Each row of a before or after table is a point. The points were changed in one or more steps. Then noise was added and the rows were shuffled. The steps act on columns, c1 being the first. Name the steps. A step turns or swaps two columns, mirrors them in a line or flattens them onto one, adds a multiple of one to another, or multiplies or shifts one. Angles are multiples of 10 degrees, from the lower column toward the higher: turns from -170 to 170, lines from 10 to 170 but not 90. Use the fewest steps. Two steps may share a column if one is a turn and the other turns, adds or multiplies; they go together, in the order done. Otherwise the lowest column goes first.

Before (13 x 3)
[[-20  53 -26]
 [-44 -95  29]
 [  1   6  41]
 [ 43  12  29]
 [ -2  45 -11]
 [ 53  -1  37]
 [ 43 -24 -83]
 [ 26  -9  56]
 [ 29 -36 -27]
 [-17  43 -50]
 [-56  -9  23]
 [-37 -48 -42]
 [-20 -25 -79]]
After (13 x 3)
[[ 46 -18  38]
 [-11  -1 -42]
 [ 23  19  20]
 [ 47   1 -33]
 [  3  17  12]
 [-28 -10  90]
 [-46   6 -21]
 [ 43 -40 -35]
 [ 29  18  47]
 [-61  -1 -24]
 [-34  -3 -54]
 [-21 -14  30]
 [ 32  -7  78]]
Steps: turn c1 and c3 by 170 degrees; multiply c2 by 0.4

Before (14 x 6)
[[ 40  32 -30 -43 -22  34]
 [ 25 -38 -47  -6 -18 -18]
 [-24 -57 -23  -2  -7  -3]
 [-26 -29  -8 -13  36 -33]
 [  6   0  -6  22   3  27]
 [-25  -2 -30   3  -9  -2]
 [ 49   8 -13  18   7 -32]
 [-14 -39 -30 -15 -15  75]
 [ 11   2 -27 -17  34   8]
 [  0 -41 -22  -9  10 -31]
 [-50 -36   3  -3 -32 -26]
 [ 27  62  44 -39 -50 -18]
 [ 11 -36 -28  10  53  32]
 [  4  27  -8 -15  15  13]]
After (14 x 6)
[[ -10   16  -22   19   27   18]
 [ -15  -26  -22  -19   -6   -2]
 [ -15  -57   24  -62  -16  -41]
 [  18  -63   -2  -13    0   -4]
 [   5  -44  -14  -36    5  123]
 [   4    3   -1   11  -18   40]
 [  10   40  -46  -56   23   53]
 [  10    0  -26   66   43    7]
 [  24  -40  -12   12   21  -51]
 [  37   34  -29   20  -11  -49]
 [  -3  -38    5   61   39  -54]
 [  31  -29  -18  103   21   46]
 [  44  -31  -44  -36   -9  -28]
 [ -13   75   17 -105    4  -33]]
Steps: turn c1 and c2 by 40 degrees; turn c2 and c3 by -20 degrees; multiply c5 by 2; turn c4 and c5 by -70 degrees; multiply c6 by 1.6

Before (13 x 8)
[[-67 -27 -74 -11 -54 -36 -69  46]
 [-46  29   6  26  29   6 -57 -52]
 [ 46  23 -62 -60  -7  56  -9  44]
 [ 37 -66  44 -21  16 -44  29 -34]
 [ 23 -69  -5  37 -50  64 -10  17]
 [ 31  31  43 -27 -34   5 -65 -16]
 [-49 -29  47  11  25 -63   7 -14]
 [-13  53  29 -58 -58   2 -51 -52]
 [-19   0 -25 -20  35 -43 -17  18]
 [-21  38  45  57  33  24 -61  46]
 [ 40 -57 -32 -47 -23  10  64 -43]
 [-22 -44  27  41 -46  18  33  22]
 [ 13  28 -16  65  37 -33  56 -53]]
After (13 x 8)
[[-57 -33  53   8  30  39  34 -22]
 [  9  35 -14  65  50  64   8 -53]
 [ 15  30  41 -26 -45 -55  39 -23]
 [-29  56  32 -59 -79 -47  18 -51]
 [-23  46  49  56  43 -65   2  44]
 [ 56 -62 -30 -52 -29  50 -21 -43]
 [-81 -25 -77  -9 -73 -43  37  42]
 [-56  33  10  25  42 -48   5 -53]
 [-10 -48  23  38 -56  19 -37  22]
 [-37  -9 -23 -21  46   7  39  22]
 [ 42 -72  -9  37 -65 -41 -38  12]
 [ 24 -73  36 -21  25  52  36 -30]
 [ 56  23 -64 -62 -11 -41 -27  43]]
Steps: turn c6 and c7 by -120 degrees; turn c1 and c7 by 20 degrees; multiply c5 by 1.3

Before (11 x 11)
[[-30  53   8  -3 -22  39  14  61  -2 -17   4]
 [ 15 -51   5  25 -47 -22 -45  26  36  38  40]
 [-74  50 -43   6 -32  -1 -62   3  45   5  50]
 [ 53 -46  -2 -15  57 -70 -52   8 -11  23 -18]
 [-72   1  38   8  42  39 -19  -9 -14  32  15]
 [ -1  69  16  21 -23  21 -39 -14  12 -44  44]
 [ 30 -37 -89 -59  55 -58 -30  -7 -95  11  34]
 [-88 -52  -8   4 -18 -61 -21   1 -23   3  18]
 [-58   9   7 -45 -22 -45 -35 -25 -23  41  24]
 [-38 -53  19 -58 -19  25 -81 -41  22  24 -31]
 [-21  33 -49  46   1 -27 -22 -95  37  31  15]]
After (11 x 11)
[[ -13   70   -5  -25   15   55    2  -12   42  100  -59]
 [   7   30   64  -16   17  -30    8  -95   68  -76  -26]
 [   7   11  -27   36   60  -31   12  -25    4 -106  -39]
 [   4  -54  -45   42   43  -54   80  -39   52  -33  -29]
 [  52    3  -27  -28   42  -81    6   -8   16  -35  -25]
 [  23  -52   10    3   86   42    6    1    7  -43  -25]
 [ -34  -50   10  -25   10  -45   10   28   66  -86  -61]
 [  16  -45   -8   12  -77   13   51    9   17  -88  -20]
 [  23  -36   50  100  -54   25    2   -6  -66  -57  -44]
 [  -1   53   -8    1   37   -4  -14   63   33   59    6]
 [   6   51   38   14   78   -6   17    1   77  -10  -83]]
Steps: turn c1 and c5 by -120 degrees; multiply c1 by 0.7; turn c3 and c4 by -150 degrees; multiply c10 by 2.5; turn c6 and c10 by 140 degrees; turn c7 and c11 by 140 degrees; shift c9 by 30

Before (11 x 14)
[[ 14   2  -8 -26  54  61 -22  23  15  66 -17  32 -23   3]
 [ 49  26  -4  19 -81   1 -32   5  30 -12  54  34  65   3]
 [-41 -34 -11  15  32  24 -61  17  -4   5  56  26  -4 -20]
 [  0 -39 -48 -48  26  66 -47 -14 -41  63  -6  26 -15 -23]
 [ -2 -32  18  -6 -20  65 -51  13 -15  29  -9  30 -51 -11]
 [ 36 -40 -13  10  35  22 -13  -8 -22  28   0  13 -36 -30]
 [  8  17 -34  62 -83   4 -41 -43  72  -2  67  19  22  20]
 [-17  -5   1 -21  12  42 -26   4 -24  43 -44 -59  16 -21]
 [  7  18 -28  36 -38  23 -15  21 -10  68 -37  42  16 -29]
 [ 22   1 -26  31 -84 -59 -85  10  54  10  81   9   7  21]
 [ 29  32 -25  55 -41  12 -51   0 -16  14  55   3  26  55]]
After (11 x 14)
[[  71  -17  -32   15    4   55   19   17   -8    5  -28   26  -33  -20]
 [ -20  -21  -36   10  -56   23   34   -8    8   28   19   13  -58  -30]
 [ -17    1   27   19   95   23   56    5  -26  -14  -50   34  122    3]
 [  34   12  -35   -7 -101   44   39   13  -20   30   49   30  -16  -12]
 [  20  -30   23   63   13   18   37  -43  -65   -1  -71   20   93   20]
 [  12  -18   35   54   34   50   58    0    8   15  -31    4   57   54]
 [  29    0   -4  -20   35   10    9    4    0   42   65  -60   -2  -21]
 [  36  -27    5   31  -15   -8   79    9  -19   10 -113    9   84   22]
 [  29  -54  -30  -48  -20   56   36  -16    2   63   55   25  -34  -23]
 [   4   -8    3  -27  -25   24   25   22  -43   66   42   31  -67    3]
 [   6  -25   22   35   18   -5   15   22   -2   68   42   40   46  -30]]
Steps: turn c1 and c7 by 140 degrees; mirror c2 and c3 in the line at 40 degrees; multiply c13 by 2; turn c5 and c13 by -70 degrees; turn c6 and c9 by -150 degrees; turn c6 and c11 by -140 degrees

Before (11 x 18)
[[ 25  57  10   3 -28 -10  42  71  31  10   5 -71   1 -26 -24 -23  50  30]
 [-27 -31  20  43 -38 -39  11   2 -32 -10 -12 -85  28  35  10 -20  30  23]
 [-18  13  40  25  10  46   0 -14  43  11 -31 -23 -31 -80  22  12 -11  20]
 [ -4 -13  11  15 -45 -17 -41  42 -14 -81  33  10  -6 -62 -34  -3  23  12]
 [-68  19 -18  23 -36 -19  10  11  34 -29 -44 -13  25  16  -3  11 -16  54]
 [-35   9  69  30  19 -27  -6 -33  47 -26 -31  -9 -51   2  59  23 -24  35]
 [ 12  -2  -9  85  32 -15  43  -9   0 -11   3 -38  -6  -4 -70  17   3 -23]
 [ -3  15  25 -11 -11 -17  -1  -4 -60  30 -41  83 -39 -62  37  21   2   6]
 [  1 -29  30  29  -9 -45 -22 -11  11  24   8   6   2 -19  10  49  25   5]
 [  6 -20  61  32  70 -23 -38 -16 -28   2 -50 -30 -20 -47 -18  48  55 -38]
 [ 90  10 -52  76 -65  11  -3  17  43  18 -22 -43 -31  20 -54 -77  12  40]]
After (11 x 18)
[[   5    0   -5  106   49   10   -9  -11    0  -10   21  -32   -9    4
   -64   19   -3  -22]
 [  -5  -70   42   31    8  -42    3   -7   82    6  -18  -24  -27   54
    28   12  -17   22]
 [   5  -66    8    1    4    8  -41   66   63    6    1  -67   13  -20
   -26  -22   50   22]
 [  -1   48   22   55  -26   11  -28    7  -65   -7   36  -84   28   -7
    -1  -24   28   26]
 [  -9   -4   73   37    5  -21   22  -30   92  -28   41   -7  -53   -3
    55   29  -17   31]
 [  -4  -27   11   13  -64   29    7   36  -21  -79   10    7    1   56
   -34   -5   20    7]
 [   0  -54   25  -11  -15  -27   -7   -5 -117   30   35   79  -41   40
    35   18    1   11]
 [  -4   10  -50   97  -55  -31  -35   18   79   15  -27  -39  -34  -16
   -53  -81   12   45]
 [   1  -22   63   35   28  -39   74  -17  -56   -3   47  -30  -17   43
   -19   49   55  -40]
 [  -1   11   27   42  -22   18    8   -9   17   20   57    9    5   31
     1   49   21    9]
 [  -1   -2  -23   34  -23  -38  -32   11   67  -34   45  -14   25  -27
    -3   16  -21   57]]
Steps: multiply c1 by 0; turn c2 and c14 by -140 degrees; multiply c4 by 1.3; mirror c5 and c7 in the line at 20 degrees; turn c6 and c11 by -110 degrees; add 0.3 times c16 to c11; multiply c9 by 2

Before (10 x 24)
[[ -36  -21    6   40  -37   50  -58    3  -76  -38   16   20    8    7
    28    8   -5    6  -39   33  -76  -30  -29   46]
 [  14   -5  -22  -34   35  -15  -55  -15    1  -20  -16  -25   24   -1
    78  -26  -17  -22  -12   -9   -4  -52  -35    0]
 [ -15  -20  -13   12   17   20   -4    9  -26  -15   -9  -44   55   -2
    20   -6   54  -65   12    1  -11  -21  -55   -9]
 [ -33  -33    7  -22    3  -16  -38    3   44  -14   26  -15   84    2
    35   35  -47  -56   33  -35   -3   48  -28   34]
 [ -35  -38    7  -37  -20  -52  -12   28   34   17   93  -18   85  -28
    30   11  -25  -10    7   -3   19    5  -32  -10]
 [  42   -9   24   54  -51   50 -100   64  -64  -56   15   33    6    3
    34    1   40   -8  -56  -13  -64   -5   -7   20]
 [   7  -33   79   60  -69  -67  -18  -22  -25   40   43   21   -5  -48
    -8  121  -59   23  -29   14  -92   51   10  -32]
 [  33   -3   42  111  -59   44  -83   48  -80    3    7  110  -41   -7
    -5   50   40   19    8   66  -73    1   -6   51]
 [ -17  -14  -23  -22   36    3  -22   -5   60  -26   58  -63   40   11
   -24  -24    4  -50   32    1  -23  -17   -8    0]
 [ -42   42    9   -2   30  -31  -11   -2   10  -45   37  -59   46   36
    41  -11  -18  -32  -12  -36   45  -31  -35    1]]
After (10 x 24)
[[-43 -18   4  -1  31 -31   9  -2  10 -60 -30 -59  46  26  46 -27  20 -32
  -13 -28  44 -31 -35   3]
 [-14 -23 -23  13  16  20  13  10 -25   9   0 -45  55 -12  19  11 -52 -65
   13   5 -12 -21 -51  -8]
 [-34  -4   1 -38 -20 -52   8  28  34  41 -37 -18  86 -37  31 -88  26  -9
    8   3  19   5 -32  -9]
 [  8  19  80  60 -70 -66   8 -21 -23  49  84  21  -4 -58 -10 -97  63  22
  -30  12 -92  50  -3 -34]
 [ 43 -54  22  55 -53  50 106  64 -65 -20  -8  32   6  -7  35 -14 -22 -10
  -56  -8 -64  -6 -11  19]
 [ 15 -21 -27 -34  34 -15  52 -16   1  -5 -16 -25  25 -10  79  28  26 -21
  -13   5  -2 -51 -30   0]
 [-17 -30 -25 -22  36   3  23  -5  59  -1 -49 -63  39   1 -23 -38   0 -50
   33  -4 -23 -16  -4   0]
 [-36 -43   1  40 -36  51  56   3 -76  -1   0  20   8  -1  23 -19  14   6
  -41  39 -75 -29 -30  46]
 [-33 -30   2 -21   2 -15  29   3  43  21  17 -15  84  -7  40 -40  53 -56
   31 -29  -4  48 -28  34]
 [ 32   2  40 110 -59  44  89  48 -78   4  39 110 -41 -17 -16 -30 -25  19
    9  63 -73   1 -13  51]]
Steps: turn c2 and c10 by -60 degrees; turn c3 and c23 by -10 degrees; turn c7 and c17 by -170 degrees; turn c11 and c16 by -120 degrees; shift c14 by -10; turn c15 and c20 by 10 degrees
